Each row is a point. Examples show where two turns around zero, p and q, send a point. Write where each new point lands after one turn and then the other. Backwards means that the second turn is done in reverse. Each puzzle has new turns, and all numbers are rounded.
(in the rows, 128 means zero)

Turn p:
[ 86 145 116] => [ 96 150 102]
[174 144 146] => [171 138 155]
[194  81 190] => [164  83 212]
[102 142 127] => [107 146 118]
[115 129  93] => [124 124  91]
[ 95 129  97] => [105 129  89]
Turn q:
[ 85 182 160] => [ 65 112 168]
[119 118  67] => [119 154  72]
[145 129 175] => [147 110 171]
[113 103 105] => [130 120  92]
[177 107 133] => [179 143 137]
Where do these land?
q, then p backwards: [168 119 183] => [186 117 164]
p, then q: [156 156  79] => [148 186 114]
q, then p: [117 101 137] => [134  98 125]
q, then p backwards: [ 71 135 112] => [ 79 100 109]

Turn p:
[134 114 176 155] => [136 115 107 179]
[151 122  73 140] => [134 105 113  74]
[ 78  75  75 125] => [ 77  75 168  96]
[103 162 144  89] => [119 178 158 137]
[126 145 112 145] => [116 134 108 112]
[176 150 187 115] => [187 160 113 170]
Turn q:
[ 82 139  67 134] => [ 73  76 119 139]
[155 114 129 127] => [155 130 115 129]
[144 109 164  91] => [172 137 159 109]
[115  80 139 183] => [134 142 130 201]
[144 198 141 105] => [106 156 118  61]
Where do these land?
p, then q backwards: [146 146 164 114] => [147 104 155 151]
p, then q backwards: [116  83 128  76] => [ 86  96 151  88]
p, then q: [190 130 154 146] => [153 116  64 129]
p, then q: [101 150  53 154] => [111  69 181  96]
q, then p: [ 86 131 141 150] => [ 93 138 115 159]
